Each point is reached from the start by the listed moves, each made 0, 1 or 2 times, or once backwards (-1), plus a little noise. Is the number of moves made odd or even? Then give how often each move was made.
In the rows, zero is written as 128.

Moves:
(1): [167 128 112 115 124]
(2): [133 147 138 121 106]
(3): [141 128 151 139 132]
Start: [137 129 118 118 158]
Points:
[204 130  64  82 145] -> odd (2, 0, -1)
[174 129 101 107 154] -> odd (1, 0, 0)
[169 109  91 113 172] -> even (1, -1, 0)

Moves:
(1): [153 124 127 140 140 118 127 121 126]
(2): [125 144 125 119 126 123 133 128 132]
(3): [133 122 149 127 127 118 139 133 128]
(4): [123 129 121 154 136 139 142 123 129]
(5): [121 138 135 118 164 120 116 120 113]
(6): [135 138 138 117 133 149 136 127 121]
(7): [125 115 112 115 140 140 157 122 121]
(8): [133 132 127 129 132 130 131 154 136]
Start: [123 110 139 135 112 147 119 135 144]
Points:
[134  78  74 133 148 152 160 138 143] -> even (1, 0, -1, 0, 0, -1, 2, 1)
[150  59 144 126 125 111 131 133 139] -> even (1, -1, 1, -1, 0, -1, 1, 0)
[ 68 111  99 131 170 188 196  87 115] -> even (-1, 1, 0, 2, 1, 0, 2, -1)
[155  95  90 150 249 165 153 136 109] -> odd (2, -1, -1, 1, 2, 0, 2, 2)

Moves:
(1): [135 130 119 133 131 126 144 121 140 128 125 125 138]
(2): [112 147 123 138 126 126 141 140 122 118 114 130 133]
(3): [140 133 147 131 129 126 125 138 124 140 140 137 136]
(4): [127 121 135 141 134 136 138 131 123 136 120 133 125]
(5): [122 129 121 136 154 131 131 142 129 129 133 130 128]
(6): [134 124 128 126 127 153 138 139 138 127 144 140 125]
(7): [126 119 144 118 126 112 140 121 126 126 138 136 127]
(8): [132 112 103 125 130 123 124 159 116 121 117 134 139]
(9): [121 119 127 133 117 118 132 138 140 135 131 116 127]
(10): [123 130 121 102 126 137 132 126 131 155 126 122 132]
(11): [120 134 117 137 121 132 127 116 104 143 147 124 129]
Start: [124 140 123 125 142 123 127 134 114 126 125 124 126]
Points:
[ 83 138  55 133 107 160 137 175  75 124 171 125 121] -> even (-1, 1, -1, -1, 0, 2, 0, 1, 1, 0, 2)
[ 87 154  68  77 204 113 217 182 137 116  72 142 165] -> even (2, 2, -1, 0, 2, 0, 2, 1, -1, 2, -1)
[154 115 195 191 159 145 211 114 113 192 249 163 133] -> odd (2, -1, 2, 2, 1, 2, 2, -1, 1, -1, 2)
[140 149  95 183 155 128 107  81  54 141 141 111 134] -> odd (1, -1, 0, 1, 0, -1, -1, 0, -1, -1, 2)
[119 160  73 103 163 159 218 214  53 184 183 187 197] -> even (2, 2, 2, 0, 1, 2, 2, 2, -1, 2, 2)
[ 87 159  42 141 158  87 139 148  84 107 101  97 150] -> even (1, 1, -1, -1, 1, -1, 0, 1, 0, 0, 1)
[ 91 157 131 104  96 123 181 112 156 196 110  86 134] -> odd (1, 1, 0, 1, -1, 0, 0, -1, 2, 2, 0)

Moves:
(1): [128 132 133 108 128 141 121 128 123 143 127 131 130 117 126 123]
(2): [109 153 117 120 150 122 134 125 124 118 133 117 142 128 136 129]
(3): [146 136 135 133 114 125 135 133 131 131 129 140 133 137 127 132]
(4): [130 147 121 147 139 114 122 127 137 125 128 146 138 114 129 120]
(5): [128 112 118 117 136 127 132 157 133 123 131 142 140 127 133 123]
(6): [127 140 127 125 125 153 132 114 128 121 125 123 129 134 113 119]
(7): [141 117 127 127 133 126 135 117 120 110 116 128 126 125 142 128]
(8): [128 122 115 130 121 131 135 135 127 119 108 121 126 135 139 118]
(9): [140 141 134 126 122 142 110 121 137 127 116 114 127 137 150 142]
(10): [116 129 124 127 129 131 122 120 136 135 111 141 129 128 132 135]
(11): [123 123 122 121 124 131 137 109 134 136 143 132 127 126 129 137]
(12): [124 137 121 124 119 111 123 124 126 127 134 140 112 129 122 111]
(13): [130 134 118 124 125 123 111 131 118 127 120 144 130 113 131 130]
(14): [130 115 126 139 129 130 121 113 120 136 127 132 136 130 119 125]
Start: [123 120 131 128 131 141 124 144 138 125 138 119 133 113 128 138]
Points:
[153 201 201  81  38 213  90 114 159 181 132 125  75 161  70 121] -> even (2, -1, 2, -1, -1, 2, -1, -1, 1, 1, -1, 2, -1, -1)
[118 148  96 183 123  62  52 119 103 127 126 209 104  45  79  66] -> even (0, -1, -1, 2, -1, 0, 0, 0, -1, 0, -1, 2, 2, 1)
[ 45 175  20 135 161 114  84 101 123 122 137 224 165  62  67  49] -> even (0, 1, -1, 2, 1, 2, -1, 1, -1, 1, 1, 2, 2, 2)
[117 133 107 123 126 229 201  19 126 112  98  64 173 183 133 155] -> even (0, 2, 2, -1, -1, 2, 1, 2, 0, 1, 2, -1, -1, 2)
[ 83 184 114 174 144  94 132 108 181 122 177 118 107 100 113 120] -> even (-1, 0, -1, 2, -1, 0, -1, 0, 0, 0, 1, 1, -1, -1)
[130 245  90 109 113 134  90 113 105  75  84 157 116  88 125  69] -> odd (1, 1, 1, 1, -1, 2, 1, 1, 0, 0, -1, 2, 2, -1)
[119 209 108 124 146 160 140  46 135 107 124  92 150 134 150 118] -> even (1, 2, 1, 1, -1, 1, 1, 1, 1, 0, 1, 1, -1, 1)
[142  74 118  54  95 216  76 161 131 168  77 150 142  90 170 174] -> even (2, -1, 0, -1, 1, 0, 0, 1, 1, 1, 1, -1, 2, 0)

Moves:
(1): [116 128 126 128 115 130 128 116 127 120 133 133 135 132 125 128 129 124
 124 123]
(2): [135 147 135 127 126 125 119 127 130 125 132 132 129 133 130 135 132 123
 131 131]
(3): [128 128 115 131 124 134 123 112 140 113 135 124 126 136 122 134 128 131
 143 119]
(4): [126 120 132 134 134 132 130 125 130 136 135 121 133 127 128 141 130 131
 125 132]
(5): [132 139 134 128 129 110 132 124 126 134 126 129 136 134 130 130 119 133
 119 128]
(6): [140 137 129 126 121 138 131 114 131 116 150 125 137 125 125 126 141 124
 120 128]
(7): [128 126 125 138 127 121 125 132 134 125 124 126 122 132 129 127 120 123
 128 136]
(8): [126 129 120 130 128 121 116 118 133 123 134 140 128 127 130 131 131 130
 134 126]
(9): [121 137 132 133 137 130 124 127 133 115 141 141 125 133 130 127 126 129
 126 129]
(10): [112 127 125 140 130 111 131 125 114 129 117 129 135 129 124 123 112 138
 139 139]
(11): [122 117 135 128 120 125 117 136 132 132 140 133 136 148 115 137 125 132
 127 121]
(12): [128 121 130 133 131 133 137 119 128 131 133 140 141 134 125 138 129 130
 126 138]
(13): [119 133 127 121 124 115 131 137 119 125 130 123 130 134 133 132 130 126
 136 126]
(14): [124 120 140 133 126 131 128 121 134 125 135 133 134 127 128 133 129 137
 126 128]
(15): [126 128 129 129 127 133 132 128 132 141 133 130 138 129 133 124 129 125
 123 135]
(16): [140 122 122 123 123 143 129 134 127 132 133 123 136 122 134 128 126 133
 120 131]
(17): [125 130 134 135 123 131 130 142 120 136 115 141 127 134 124 115 140 138
 116 123]
(18): [128 137 127 131 123 138 128 117 136 130 136 148 118 123 126 133 134 131
 131 134]
(19): [130 134 133 134 127 128 130 124 123 128 130 132 117 129 135 131 126 123
 138 124]
(20): [124 130 130 119 127 121 117 118 121 124 129 125 118 144 133 134 132 119
 130 139]
Start: [128 126 127 127 120 126 127 127 128 129 132 126 123 141 129 125 127 127
 127 119]
Points:
[ 94 128 160 147 111  80 132 120 114 123 149 117 158 151 153 141  95 114
 139 143] -> even (1, 1, -1, 0, 0, 0, 1, 0, 0, 1, 0, 0, 1, 2, 1, 0, -1, -1, 1, 0)
[131 172 188 132 105  84 116  53 122 148 198 148 147 201  96 223 124 127
 146 145] -> odd (0, 2, 0, 2, 2, 1, -1, -1, -1, 1, 2, 1, 0, 0, -1, -1, -1, 2, 1, 1)
[ 90  74 126  95  55 175  89  52 177  91 228 159 163 212  92 249 160 144
 169 106] -> even (2, 1, 2, 1, -1, -1, -1, 0, -1, -1, 2, 2, 2, 2, -1, 1, -1, 2, -1, 1)
[ 97 162 112 151  89  84 128 127 118 146 100 131 139 179 116 156 104 169
 167 154] -> odd (0, 2, 2, 1, 1, -1, 1, -1, -1, 2, 0, 0, 2, 0, 0, 1, 1, 2, -1, 0)
